Each row is a point. A path goes straight from each point to the next, and from the last back to the first. The post is the endless flat space through its rows: a point in 2 columns, a line in 3, a plane in 4, and so on, so that a path can go around it. Count how often the path circles the post. Going back the other way cancels.
In the rows, 128 means zero.

Post:
[[147 136]]
Path (31 x 2):
[[171 153]
 [160 160]
 [127 142]
 [101 121]
 [147 117]
 [135 124]
 [149 101]
 [169 115]
 [162 130]
 [171 151]
 [149 168]
 [126 144]
 [123 125]
 [146  94]
 [160 122]
 [133  90]
 [190 130]
 [175 151]
 [155 179]
 [133 139]
 [117 119]
 [112 107]
 [127  95]
 [184 113]
 [172 144]
 [170 181]
 [133 144]
 [124 137]
 [127 126]
 [129 105]
 [179 112]]
Times around: 4

Post (3 x 4):
[[132  90 129 164]
 [125 153 120  82]
 [125 126 109 137]]
Path:
[[102 117 113 154]
 [ 95 114 114  86]
 [140  98  60 167]
 [162 179  63 123]
 [134 193 125 102]
 [130 110 178  84]
 [107 138 107  97]
 [113 105  93 110]
 [151  72 115 137]
 [176 142 122 106]
 [136 135 155 144]
 [103 125 122 137]
 [104 120 140 126]
 [104 100 131 101]
 [156  85 110 126]
 [154  98 119 162]
 [152 142 127 157]
 [112 141 151 145]
 [ 85 148  99  85]
 [117 112  99  73]
 [163 136 107  83]
 [146 106 163 123]
 [108 147 106 154]
 [125 139 145 133]
 [134 174 144  86]
 [114 122 117 164]
 [ 88 110 100 140]
 [111 134 159 120]]
Times around: 4

Post (7 x 8):
[[156 131 141 133 133 166 100 132]
 [130 106 113 123 150 122 121 165]
 [109 114 128  80 102 116 137 155]
 [102  99 128 175  92 128 187 123]
 [131 161 173 167 112 117 101 111]
 [118  95 112 110 111 110 155 118]
 [189 146 157 122  95 105  98 132]]
Path:
[[157 141 111  86 132 116  65 114]
 [192 150 136 142 140 147  92 157]
 [159 143 138 123 132 138 127 103]
 [ 95 124 168 125 147 132 135 148]
 [129 112 142  74 125 121 118 160]
 [168 115 128 141 104 122 183 173]
 [159 150 139 155 134  88 101 114]
 [147 104 107 119  86 152 147 114]
 [142 115 139 103  69 149  83 144]
 [114  83 132 115  85 128 165 114]
 [125 124 148 106 115 116 131 126]
 [145 139 152 156  78 122 188 102]
 [ 93 142 119 152 104 112 155 153]
 [140 150 155 112  97 130  74 118]
 [187  93 136 132  99 146  73  77]
 [110  87 137 118 156 136 124 156]
 [138 128 137 113 137 136 119  86]
 [166 153 118 192 161 126 151 112]
 [153 158 156 125 144 130  87 138]
 [199 160 128 134 126 140 103  99]
 [143 124 130 176 152 161 101 195]
 [152 112 128  66  95 106 102  55]
 [126 113 151 103  97 103 128 113]
 [158 135 159 127 113 127 136 126]
 [156 127 113 148 133 136 148 158]
 [ 94 154 141 193 139 119 119 131]
 [110 104 114 129  96 123 115 151]
 [114 133 163 174 129 152  97 102]
 [ 86  80 136 147 117 146 180 140]
 [123 161 175 199 128 150 136  91]
 [128 129 114 169 146 138 140 164]]
Times around: 4

Post:
[[149 137 102 129 105 135  99 168 144 126  98]
 [146 143 165 102 106 144 144 101 112 128 163]
 [131 116 102 174 119 135 129 167  95 108 127]
 [129 152 105 138 126 103 119 161 167 104 111]
 [148 138 168 155 114 167 158 119 101 122 111]
 [142 108 154  87 109 160 180 104 152 132 158]
 [128 136 155  91 147 156 145  96 121 141 146]
 [150 146  77 179 129 140 123 149 137 138 122]
 [113 155 141 119  88 168 160  99 108 131 137]
 [117 111 118 145 125 142  93 160 185 133 133]]
Path (24 x 11):
[[171 157 118 153 155 150  96 154 153 137 126]
 [148 188  94 132 110  86 145 160 185 140 151]
 [160 182 134 129 138 114 105  49 159 183 189]
 [161 112 132 107 135 113 120 115 120  99 152]
 [155 170  89 116  99 131 172 154 139  94 115]
 [112 167 127 115 129 158 136 115 125 141 138]
 [128 140 172 107  95 178 176 127 172 112 131]
 [183 157 202 122 123 137 120 152 170 129  99]
 [153 137 124 104  92  96 122 140 118 126 136]
 [126 132 147 142 129 138 147 109 113  90 127]
 [107 123 164 164  88 147 128 161 131  78 128]
 [121 137 132  98 173 133  61 131 162 142 163]
 [163 119 117 135  77 154 162 131 158 103 130]
 [147 153 138 128 124 143 152 130 145 116 162]
 [143 193  88 152 132  97 134 115 141 163 215]
 [123 118 180 141 151 142 140 104 170 141  98]
 [129 103 122 157 144 145 149 140 134  93 112]
 [198 119 131  97 137 139 145 158 135 113 144]
 [144 128 156 141 151 155 146 141 142 138 109]
 [ 98 149 120 112 137 100 123 168 159 124  93]
 [187  74 170 165 140 134 181 186 154 109 132]
 [128 125 181  99 129 130 111 133 123 135 117]
 [131 105 122 178  75 192 124 132  92 118  97]
 [ 99 125  88 155 119 169 141 128 115 104  96]]
Times around: 4

Post:
[[140 107  96 152 133 126  64 132 126 138 173 117 175 113]
 [110 150 133 136 103 154 103 134 139 164 175 127 150 121]
 [140 113 115 147 130 157 123 130 119  88 118 125 156  92]
 [107 144 143 107 177 115 146 131 137 108  92 104  96 157]
 [110 114 149 128 152  98 126  84 129  97  85  90  77 135]
 [ 75 135 169 146 155 141 103 137 122 148 167 118 150 113]
 [ 92 115 114 120 162 155 158 104 123 101 102  61 106 128]
 [129  97 129 128 129 155 103 119 105 157 149 143 166  99]
 [122 121 139 145 176 125 178 102 140 114 125 106 102 131]
 [105 134 140 107 178 120 143 117 159 114 108  93 101  97]
 [108  87 134 135 124 124 112 143 151 135 131 109 154 127]
 [ 92 156 152 147 127 108 124 145 105 179 159 103 175 100]
 [159 103 146 115 120 136  98 112 118 117 158 112 175 112]]
Path, 28 rows:
[[135  97 152 148 159 130 182 137  79 145 114  84 152 111]
 [ 55 179 189 144 152 119 109 164 124 119 109 107 145 147]
 [116 140 118 140 158  91 136  98 175 122 149  92 150 134]
 [ 72 123 134 156 118 131  91 152 121 122 117 188 129 106]
 [150 157 132  85 147 140 129 109 105 105 153  91 111 172]
 [124 138 121 152 129 114 151  98 134 135 170 111 168 104]
 [128  41 121 135 147 143 135 118 163 145 121 142 159 151]
 [110 164 109 109 145 139 116 139 112 150 114  58 148 112]
 [114 117 163  56 161 182  85 181 127  73  98 102 144  53]
 [107 173 166 113 150 110 126 140  92 106 120 120 118 132]
 [ 87 111 114  94 142 147  55 134 148 101 143  74 167 113]
 [102 118 153 120 128  74 108 110 115 125  96  59 157  99]
 [ 94 114 161 137 144 103 117 120  99 170 124  85 156  79]
 [176 147 128 113 140  86 154 117 132 123 134  92 113 121]
 [ 90 136 111 134 132 121  95 115 111 149 138 129  93 138]
 [ 66 158 132 151 151 157 159 115 109 105  92 118 109 116]
 [167 109 170 135 152  79 118  87 145 119 110 114 157  71]
 [157 127 148 161 117 146 136  73  90 157 161 147 138 104]
 [125  68 144 172 154  88 104  99 115 184 140 125 116 128]
 [ 79 143 111 157 159  96 164 187 165 148  68  71 137 156]
 [100 135 151 136 199 111 115 120 132 142 153 122 163 159]
 [120 117 124  94 131  94  97 126 159 161 179 118 145 118]
 [134 126 150 106 114 127 182 127 127 150 148 109 130 137]
 [163 152 152 140 125 101 151 172 106 151 119 123 143 137]
 [137  99 133 126 159 132 106 142 103 142 113 137 177 125]
 [ 99 126 151 168 168 125 151 138 129 131 133 156 200  69]
 [111 150 118 152 141 110 133 129 157 110 130 143  96 139]
 [135 107 118 137 151 100 131 120 119 114 119 110 120  88]]
Times around: 0

Post:
[[105 124 152  69 127 203 116 115 123 111 110 162  89 147 135  88 125  89]
 [140 141 127 120 132 152 123  93 130  94 127 166 118 106 124  97 111 120]
 [128 141 133 128 135 130 127 114 158 134  91 132 113  96 158 122  95 128]
 [111 118 113  64 175 185 182 102  84 165 108 142 150 144 133 147 116  76]
 [143 124 104 169 146 121 156 134 142 143 102 144 152 131 108 147 174 151]
 [121 114 127 134 143 168 131  98 176 109 145 142  89 101  83 114 149 137]
 [106  81 155 121 192 101 135 118 130 109 162 131 134 135 162 134 115  93]
 [ 98 108 145 101 104 153  50 148 106 134 172 163  88  97 153 121 134 112]
 [ 95 120 121 125 164 140 110 101 149 152 150 172  99 141 128 125 111 142]
 [137 138 105 121 143 120 124 136 130 110 158 124  85 140 182 144 100 139]
 [136 156 152  87 157 128 150 135  83 162 102 159 125 132 101 136 134  94]
 [143  98 148 177 114 118 155 130 140 146 136 154  99 119 122 104 110 149]
 [112 100 122 102 129 119 125  97 119  99 143 115 110 133 147 116 134 153]
 [143 116 129  97  87 165 131  69 112 122  97 127 115 182 130 118 121  50]
 [100 151 123 174 117 134 178  98 111 138 137  80 132 141 120  99 117 125]
 [102 146 122 134 115 140 113 160  77 149 115 121 125 142 113 169  81 139]
 [146 153 114  72  96 153 122 115 157 113 133 122 141 135 143 117 110 117]]
Path, 27 rows:
[[ 88 105 133 164 152 136 151  96 131 107 143 112 124 169 162 118 125 142]
 [ 98 115 162 125 134 119 105 145 137 123 132 136 153 107  98 136 139 145]
 [172 107 157  74 135 128 103 121 154 101 131 129  89 110 175 145 127 113]
 [149 106  79  94 111 141 124  72 139 121 156 135 118 197 141 128 113 150]
 [127 144 124 118 117 113 145 123 137 155 155 117 128 123 142 104  95 137]
 [ 92 118 149 142 127 106 119 139 111 115 103 144 137 124 122  95 158 159]
 [135 119 116 153 155  83 132  94 154  78 142 123  98 177 186 146 144  87]
 [134 124 111 100  70 166 111 109 182 145 120 117 111 114 156 130 110 150]
 [156 172  97 152 109 135 134 105 127 169 101 116  98 146 142 146 109 140]
 [ 88 112 100  65 208 141 126 130 135 168 121 110 152 162 163 145 111 126]
 [105 143  71 124 166 132 106 113 127 126 109 148 123 120 150 133 141 100]
 [136 155 137 140  94 112  79 137 146 111 129 135  44 124 126 155  72  74]
 [105 156 130  89 118 131 117 129 122 198 103 143 121 111 103 178 118 123]
 [128 122  86 139 112 108 123  68  99 104 159 119  99 211 205 132 123 135]
 [156 147 153  52 141 108 136  99 133 137 100 116 116 118 128 121 122 154]
 [127 145 111 178 171 120 127 102 133 144 132 128 124 130 149 118 129  75]
 [146 111  95 103 111 131 139 122 175 132 162 137 121  98 122 119  96 131]
 [159 150 138  85 111 201 189 124 106  90  91 137  82  99  74 122  93  98]
 [122 137 109  96 122 165 162  71 103 137  96 110 110 109 181 153 143  93]
 [ 77 128 134  68 186 209  89  99 126 149 125 156 146 132 165 141 139  75]
 [107 179 144 164 131 191 103 162  80  81 104 121  80 149 130 116  96  96]
 [155 165 127 163 102 168 125 148 132 132 111 122  77 130 104  96 107  99]
 [130 111 156 161 124 148 107 157 120  75 153 179  94 128 114 107  99  84]
 [ 78  95  82 197  77 135 104  69  78 144  72 120 130 124 177 138 118 121]
 [129  97 113 127 104 106 158 159 124 140 132  97 116 121 138 130 134 139]
 [148 118 148  66 188 114 172 157 111 143  97 154 157 111 128 110 157 146]
 [121 118 123 130 133 121  85 107 112 134 171 155 140 141 118 135 110 125]]
Times around: 3

Post (17 x 18):
[[136 136 123 113 140  92  72 125 131 100  50  95 136 130 145 130 130 123]
 [136 141 117 112 111 131 120 149 170 110 190 165 155 114 107 144 159 105]
 [ 99 109 123 128 129  93 121 107 121  94  79 131 113 126 152 148 116 135]
 [140 160 121 132 131 126 172 155 126 137 186 162 137 134 138 162 142 133]
 [109  98 145 105 135 116 106 144  95 117 105 101 130 114 133 122 149 134]
 [126 128 139 134 111  66 120 162 131  96 105 107 132 137 148 135 128 161]
 [145 126 135 110 130 127 150 116 132 143 127 129 113 148 107 100 146 111]
 [152 135 130 156 133 122 130 146 137 118 200 151 146 118 130 140 126  97]
 [160 118 139 160 109 134 150 140 156 106 145 134 174 105 141 153 171 108]
 [ 95 139 118 120 138 104 122 130 133  90  99 100 149  96 168 107 136 144]
 [147 102 123  97 160  99 137 117 146 128 117 113 143 131 111 118 137 102]
 [171 117 158 114 145 131 137 143 144 130 108 123 130  84 105 115 119 105]
 [137 102 107 132 138 107  92 132 140  95  92 115 139 109 149 130 142 160]
 [143 100 144 122 159 131 142 137 147 126 120 123  82 126 102 119 147  86]
 [119 117 138 122 126 118 102 136 157  97 113  84 140 132 140 153 116 154]
 [143 124 165 156 143 116 126 131 132 123 175 166 152 128 129 159 163 145]
 [144 119 132 126 152 114 133 114 123  83 104 105  90 142  63 131 147 113]]
Path:
[[129  99 181 151 117 119 148 140 162 164 187 154 106 154 128 168 103 138]
 [152 116 112 134  91 119 131 126 189  64  75  70 185 103 133 142 201 138]
 [139 145 116 138  80 109 180 159 186 108  96 136 172  91 176 176 133 100]
 [ 99 141  90 124  94 109 149 167 134  75 134 135 113 118 105 127 155 112]
 [123 190  97  83 134 124 153 139 143 131 117 133 118 103 119 110 141 139]
 [104 131 129 118 128 119 122 149 149  56 120  50 108 105 125 125 149 134]
 [115 138 137 118 159  98 144 127  97  89 160 113 132 157 129 129 123 142]
 [120 174  99 103 151  67 149 120 128 101 102 162 183 136 142 128 131 116]
 [138 156 121  83  80 104  89 141 144 107 118 155 124 165 115 114 161 109]
 [144 117 161 181 123  83  71 148 123  68 152 114 130 142 130 171 201 164]
 [ 79 123 134  67 123  97 164  96 125 123  79 137  85 156 125  90 152 115]
 [133 101 182 151  78  76 130 163 118  83 103 110 132 102 150 149 184 195]
 [123 119 128 104 116  92 191 163 139 124 162 118 123 162 166 117 148 156]
 [156 131  89 145 168 113 154 105 115  97  97 126 193 116 150 114 144 146]
 [126 118 143 136 121  94 151 138 148 119  85  88 171 109 130 124 130 147]
 [177  77 161 125 128 143  88 124 163  85  79  78 155  70  78 158 186 127]
 [105 179 109 107 132  95 124 127 173 120 120 108 111 153 111  72 183 134]
 [184 157 127 138 124 102 117 179 167 129 116 103 181 114 139 136 120 139]
 [132 110 141 111 136 129 158 121  84 142  98 126 136 152 145 125 126 111]
 [107 155  81 134 146 109 186  85 134  90 130  93 160 125 218 117 128 136]
 [188 129 126 146 147 105  75 141 189 140  89 156 149  67 163 157 135  59]
 [135 158  61 130 140  84 126  99 111 109  92 158 128 151 100 114 144 105]
 [157 117 119 140 140 154 141 121 192 109  96 138 167 124 143 160 130  84]]
Times around: 0
